Rows are points. Each copy is the shape, with its points in the same order, turned, moved and blurred by noise. Some copies are also mirrored. Which?

Shape (9 x 3):
[[-14 -12  30]
 [  4 -41 -22]
 [-43  -3  -6]
 [  1  -6  10]
 [ 17  -5 -40]
 [-23 -17  -9]
 [ -5  31 -32]
 [-56  -5  24]
 [ 38 -33 -55]]
Copy 1 (9 x 3):
[[  2  -9  34]
 [ 43  -3  -3]
 [  2 -31  -6]
 [  3   6  13]
 [ 21  25 -35]
 [ 18 -18  -5]
 [-22   8 -34]
 [-10 -47  23]
 [ 59  34 -40]]
Copy 1 is: only turned
Copy 2 (9 x 3):
[[ 15 -33 -20]
 [-14 -12  30]
 [-27 -14 -30]
 [ 15 -11 -10]
 [ -5  28  21]
 [-16 -15  -7]
 [ -5  40 -22]
 [-19 -38 -49]
 [ -8  26  58]]
Copy 2 is: mirrored
Copy 3, 9 rows:
[[ 19   4  19]
 [ -7 -49  12]
 [-29   9  15]
 [ 12  -8   0]
 [-15 -43 -30]
 [-15 -13  15]
 [-24  -2 -41]
 [-14  31  33]
 [-12 -81 -25]]
Copy 3 is: only turned
Copy 4 (9 x 3):
[[ -3  19 -32]
 [-28 -33  -5]
 [-39  36   1]
 [  2   7 -11]
 [-11 -23  34]
 [-32   3  -2]
 [ -6  18  42]
 [-37  49 -29]
 [-18 -61  33]]
Copy 4 is: mirrored

Shape (9 x 4):
[[-22  35 -14  14]
 [ -1  -3 -30  -2]
 [ 11  63 -29  23]
 [ -6 -39 -35 -12]
 [ 12  18  16  36]
 [-15  14  46 -24]
 [-18 -37 -22 -21]
 [-19  19  23  28]
 [-18 -38  -8 -21]]
Copy 1 (9 x 4):
[[-13 -23 -47  -4]
 [-21 -26  -6 -26]
 [-10   1 -77 -35]
 [-26 -42  26 -30]
 [ 24   6 -28  -3]
 [-26  20  -2  39]
 [-30 -46  27 -14]
 [ 13  -9 -34  19]
 [-26 -36  29   3]]
Copy 1 is: only turned
Copy 2 (9 x 4):
[[-21 -26  -9 -21]
 [  0 -23  13  15]
 [-32 -23 -45   4]
 [ 19 -31  43  28]
 [  8  21 -28  -7]
 [-29  31  37 -28]
 [ 14 -25  56  11]
 [  5   9  -6 -36]
 [ 16 -10  59   3]]
Copy 2 is: mirrored

Shape:
[[ 21 -17  -9  10]
 [ 46 -25 -19  15]
 [ 29 -17  21  29]
 [ 42 -42  13 -10]
 [-20  13  20  19]
 [-43  -4 -54  11]
 [ -9  15 -18 -24]
 [ 34   4   4   9]
 [-21 -23 -44  27]
 [-52  32  -7   5]]
Copy 1 (10 x 4):
[[ 25 -16   4  28]
 [ 44 -31   0  36]
 [ 50  10  -6  22]
 [ 50 -13  36  36]
 [  0  29 -10  -4]
 [-51 -18 -14  36]
 [-15 -19  17  -6]
 [ 40 -11   0   4]
 [-21 -17 -18  53]
 [-45  19 -13 -12]]
Copy 1 is: only turned
Copy 2:
[[ -6 -20 -12  17]
 [-21 -38 -31  32]
 [ 15 -34 -26  11]
 [-18 -24 -48  -8]
 [ 31  -9  19  -2]
 [-25   5  57  38]
 [-13  32  -2  21]
 [ 12  -5 -36  22]
 [-33 -32  39  35]
 [ 15  28  56  13]]
Copy 2 is: only turned

Shape:
[[-22 -17 -18 -24  -5 -22]
 [ -6  -3  -5  38 -10 -12]
 [-39  37  -6 -15   5  13]
 [ 15 -18  71  -6  -5   3]
 [  7   6  -7 -14  -9  -1]
 [-31  28 -14  56  41  80]
 [ 27   3  -9 -20 -12 -21]
 [ 16 -16 -11 -17  -1   9]
 [ 23  11  21  18  69  33]]
Copy 1:
[[ -1 -19  -4 -20  30 -29]
 [-14  -4 -19  19 -19   0]
 [ 25   6 -31 -37  20  23]
 [-36  30  48  -1   9  35]
 [ 18  -4   9  -4   7  -2]
 [ -6 -44 -70  -5 -18  88]
 [ 26   2  21  15  15 -15]
 [ 13 -28  18  -1  13  11]
 [ -7 -13 -12  38  39  73]]
Copy 1 is: only turned
Copy 2 (9 x 6):
[[ -7 -16 -40 -22 -10  32]
 [ 17 -21  -9   7 -18 -21]
 [-44 -30   4 -28  -4   5]
 [ 26  21  28 -19 -46  38]
 [ -8   5 -10 -17   5  13]
 [-69 -35  43  61 -22 -17]
 [ 14  15 -25 -20  14   8]
 [ -6  15 -18   5  -1  25]
 [-14   3  57  43  20  32]]
Copy 2 is: only turned

Shape (10 x 6):
[[ 12  -7   3  16  15  -7]
 [ 14 -34  12  61 -30   6]
 [-16  -3   6 -29 -17 -36]
 [ 46   2  67  49 -28  14]
 [-63  22  -9 -25  -3  -6]
 [-26  12  -4 -39 -10   8]
 [-14 -25  33 -14   9  -2]
 [ 12  12   6   1  21 -16]
 [ 25  10 -15 -14  22  21]
 [-20  14  18 -74 -23 -13]]
Copy 1:
[[ 22  -2  14  -3 -30  -6]
 [ 37 -41  51   6 -29  35]
 [-34  28   5  12 -12  17]
 [ 34  -2 103 -14 -39   5]
 [-11  32 -12  34  36   3]
 [-17  21   3  -6  29   2]
 [-20  -5  28  18 -14 -24]
 [ 20  24   6  -4 -30 -10]
 [ 20  11   0 -40  -3 -17]
 [-61  49  16 -11  16  -2]]
Copy 1 is: only turned
Copy 2:
[[ 17   2  -9  25 -15  -7]
 [-38  11 -15   1 -50   8]
 [ 14 -18  44  13   2 -42]
 [-30  46 -49  -7 -32 -47]
 [ 12 -28  42   1  55  -7]
 [ 26 -34  20 -10  28 -26]
 [ -5 -29  -5  29   5 -40]
 [ 35   9  -2  25  -2 -20]
 [ 54 -17 -25   2  -3  -7]
 [ 32 -37  37 -14  28 -71]]
Copy 2 is: mirrored
Copy 3:
[[ 10  19  23 -14   0 -13]
 [-17  35  36  31  20  27]
 [-15 -19   0 -17 -52 -15]
 [ 27  38  19  10  -6  73]
 [-32 -51  -6 -48 -10 -11]
 [-12 -33 -28 -26 -17 -12]
 [ 25 -33  17   4 -20  -3]
 [ 18  14   0 -21  -8 -19]
 [ 24   6 -40 -14  14 -19]
 [ -3 -47 -36 -24 -55  -9]]
Copy 3 is: only turned
Copy 4, 10 rows:
[[ 16  12  -1   3   9 -19]
 [-12  50  50  25  -3  -8]
 [-15 -38   7 -20 -16 -20]
 [-26  67  -3  29 -53  -1]
 [-21 -45  -4 -41  29  22]
 [  2 -41  -4 -26  -1  21]
 [ -6 -28  -8  30  -5   1]
 [ 16   7 -23 -10   1 -25]
 [ 47   8 -22 -15   2   8]
 [ -6 -66 -12 -32 -43  15]]
Copy 4 is: mirrored

Shape:
[[ 29 -28 -24 -17  -7 -36 -14 -28]
 [  9  28   3  13  49   1  11  19]
 [ 10 -33  12  12  -5 -44  18   4]
 [ 43  12 -41  63  -7  10 -35 -29]
 [-26  10   7   1 -18 -25  35  -8]
 [ 24  19 -18  -1  46   9  26  33]
 [-34  16 -15 -16  11 -57   3  43]
 [ 42 -26 -55  25 -11  25 -15 -10]
 [-15   6   7   7  -9 -21  23  33]
 [ 38 -11 -52  12 -19  11 -24 -24]
 [ -1   5  11 -10  22  -5  36  33]
 [-13  15  32 -22  24   4 -10  48]
 [ -7  17  10 -14  -2 -19  25  -6]
 [ -7 -27 -59  45  17  14 -34 -40]]
Copy 1, 14 rows:
[[-12 -11  -9  22  53  11 -15  35]
 [-26  57 -21 -24 -17  18  10  23]
 [ -9  15  27  24  20  34  27  23]
 [ -6 -29 -55  16 -27  41 -43  13]
 [ -3   2  22  -6  -4 -13  42  14]
 [-45  63 -23 -17  -6   6   8   1]
 [-16  56  21  31 -12 -30  23  52]
 [-43 -19 -19  12   8  21 -54 -11]
 [ -8  34  24  10 -16  -5  26   9]
 [-23 -26 -26   8  14   7 -49   5]
 [-28  55  16 -14   1   1  26   3]
 [  3  81  25 -24  -5   0  -9  25]
 [  0  19   7 -18   8 -10  35  16]
 [-48 -39 -12  -3 -22  22 -49  47]]
Copy 1 is: mirrored
Copy 2, 14 rows:
[[ 37 -16  34  -8 -20  15 -31   0]
 [-17  19  -4  22  49 -16  -2 -21]
 [  1  -5  17  14 -38 -12  -9 -28]
 [-25   0  23 -67  20  18 -37  11]
 [ 15 -18 -31   6 -18 -30  20 -19]
 [-10   1 -17  28  49   2 -21 -40]
 [ -6 -50   8  55   8  -5  31 -12]
 [ -3   0  10 -48   8  47 -49 -25]
 [-20 -20 -26  23 -19 -15   2 -22]
 [ 11 -18   5 -39   9  37 -42   2]
 [  4   6 -27  47   8  -6  -4 -41]
 [-22  20 -14  66  10  20  17   0]
 [ 23  -8 -25  15   1 -15   4  -5]
 [  0  -4  37 -72  14  43   8 -24]]
Copy 2 is: only turned
Copy 3 (14 x 8):
[[ -6  15  11  10  17  16 -36 -48]
 [ -7  45 -14   5  14  13  21  42]
 [ 28  43  -8  23  14 -18  -4 -31]
 [ -5  11  57 -21   3  -7 -60  33]
 [ 21  -5 -20  46  25 -16   8   4]
 [ -4  40   2 -11  27  25  40  30]
 [ 53  24 -37  33  23  48   7   5]
 [ -3  10  70 -20   2  11 -13  -5]
 [ 40  15 -16  26   9  -2  24  15]
 [ -7  -8  49 -16   9  12 -33 -11]
 [ 12  29 -20  15  19   2  45  13]
 [ 15  22 -48  -3 -24  25  34  19]
 [  3   4 -26  28  25  -5  15   3]
 [-14  20  72  36 -11  24 -44  13]]
Copy 3 is: mirrored
Copy 4:
[[ 30 -21 -16  27 -17 -52 -11  -2]
 [ 28  32  51  11  -4  -1  22 -22]
 [ 33  24 -19  34 -32  -9 -28 -23]
 [ 78 -36  23 -26  30 -10 -21  12]
 [ 12  54 -26  -2  -3 -16  -5 -13]
 [ 32  41  64  31 -10 -15  17   6]
 [ 13  59   6  49  24 -39  -4 -54]
 [ 48 -24  26   9  14 -23 -38  44]
 [ 19  56  -2  30   8   0  -8 -19]
 [ 44 -29   8   5  19 -37 -21  36]
 [ 11  57  24  36 -17  -1   8  -7]
 [-15  32  30  48  10  14  26 -30]
 [ 11  41  -9  11 -10 -20  17  -9]
 [ 29 -29  36 -33  15 -35 -57   0]]
Copy 4 is: mirrored

Shape:
[[ 30 -25  48 -19 -60 -12  25  -1]
 [-23  23  27  45  17 -25 -14   1]
 [-17  21  -6 -28  29  22 -43  -3]
 [-22 -31  25  48 -29 -41 -17   9]
 [-14 -30 -13 -17  29  36  -1 -26]
 [ 24 -19  11 -28  28  24 -13 -30]
 [ 19 -11 -13  59  21 -14   2  -9]
 [ -9 -27  47 -10 -29 -25  25   4]
 [ -9   0 -25   9  46  22 -15  -5]
 [-26   8  39  52  -8 -24   8 -25]
 [  3 -20  46   0 -50  21  18  -8]
 [ -8   9 -53 -20  26   7 -22 -51]
 [-16   7 -26  -9  53  -3   0 -10]
 [-11   9  20 -17 -28  23  17  15]]
Copy 1:
[[ 50  30  41  36 -36   1  46  19]
 [-16  37  -8 -50   1 -12   5  15]
 [  6 -33   4  -9  51 -22   0 -17]
 [ 11  18  -2 -43 -46 -25  39  31]
 [ 30 -34  48 -23   2 -26 -15 -32]
 [ 51  -9  29   1  13 -26 -18 -28]
 [  6  10 -17 -35 -31   1 -37  15]
 [ 38  19  37  -8 -35  -4  54   4]
 [  8 -32  12 -43  21  -7 -38 -17]
 [-10  53  15 -37 -18 -17   7  20]
 [ 33  17  65   7 -16 -23  25  22]
 [-22 -44   9   0   2 -23 -34 -49]
 [  1 -25   1 -41  19   8  -9 -42]
 [ 17   1  49  -4  14   9  30  22]]
Copy 1 is: mirrored
Copy 2 (14 x 8):
[[-23   0  57  22  21  61  -4  -6]
 [ 43  31  13  31   3 -23   1  38]
 [  1   5  -1 -19 -46 -35 -16   4]
 [ 16  -1  44  79  -3   1  -2  35]
 [-19 -42   1  -9 -16 -36 -45   9]
 [-13  -8  21 -12  -4 -23 -49 -23]
 [ 12  17 -20  61  17 -14 -41  13]
 [ -8 -14  54  24  28  19  13   8]
 [  2 -12 -29  11 -19 -45 -32   9]
 [ 27   9  34  38  25 -11 -13  55]
 [ -4 -14  45  11  12  55 -25  28]
 [-53   9  -7  -8 -32 -58 -43  27]
 [-11  -1 -23   0  -2 -61  -7   7]
 [ -8 -17   7 -10 -11  31   9  20]]
Copy 2 is: only turned
Copy 3 (14 x 8):
[[-38 -46  15 -47  21 -10   8  44]
 [ 33  40   1 -11  28 -41 -25   1]
 [-22  34  29  11  25  -6   0 -62]
 [ 33 -13 -24 -35  43 -53   1   6]
 [-18  -6 -13  21  25  30 -14 -46]
 [-12  -7  27  11  21  38  -2 -30]
 [ 45   9 -18  29  10 -12   8  12]
 [-16 -16  -9 -60  23 -10 -11  19]
 [  3  30  -8  36  20   8   1 -42]
 [ 29  10  -9 -16  25 -35 -50  19]
 [-41 -31   4 -20  44 -13 -19  30]
 [ -3  -3  10  40 -24  -1 -15 -71]
 [  5  39 -11  13  -8  13  -5 -47]
 [-56   7   0 -14  26 -17  -7   4]]
Copy 3 is: mirrored
Copy 4 (14 x 8):
[[-16   4 -26 -18 -35  34  -9 -56]
 [-16 -27 -30 -15 -14 -24  10  50]
 [-22  25  31  35 -26 -11   8  49]
 [  2 -32 -59 -15 -11  -1 -37  15]
 [  2  -3  48  38  -6 -25   4   0]
 [ -2  -8  55  16 -24  17  11   0]
 [ 21 -35 -10  -9  39  -6  13  18]
 [ -3  -4 -22 -26 -43  -6 -24 -34]
 [  8  -5  28  24   8 -20  29  42]
 [-23 -46 -36 -32  -6 -30 -10  14]
 [-27 -12 -20   8 -44  10   4 -42]
 [-27  18  61  16  31 -12 -13  29]
 [ 10  19  35   0   7 -39  12  37]
 [-28  26 -20  15 -31 -14  16 -19]]
Copy 4 is: mirrored
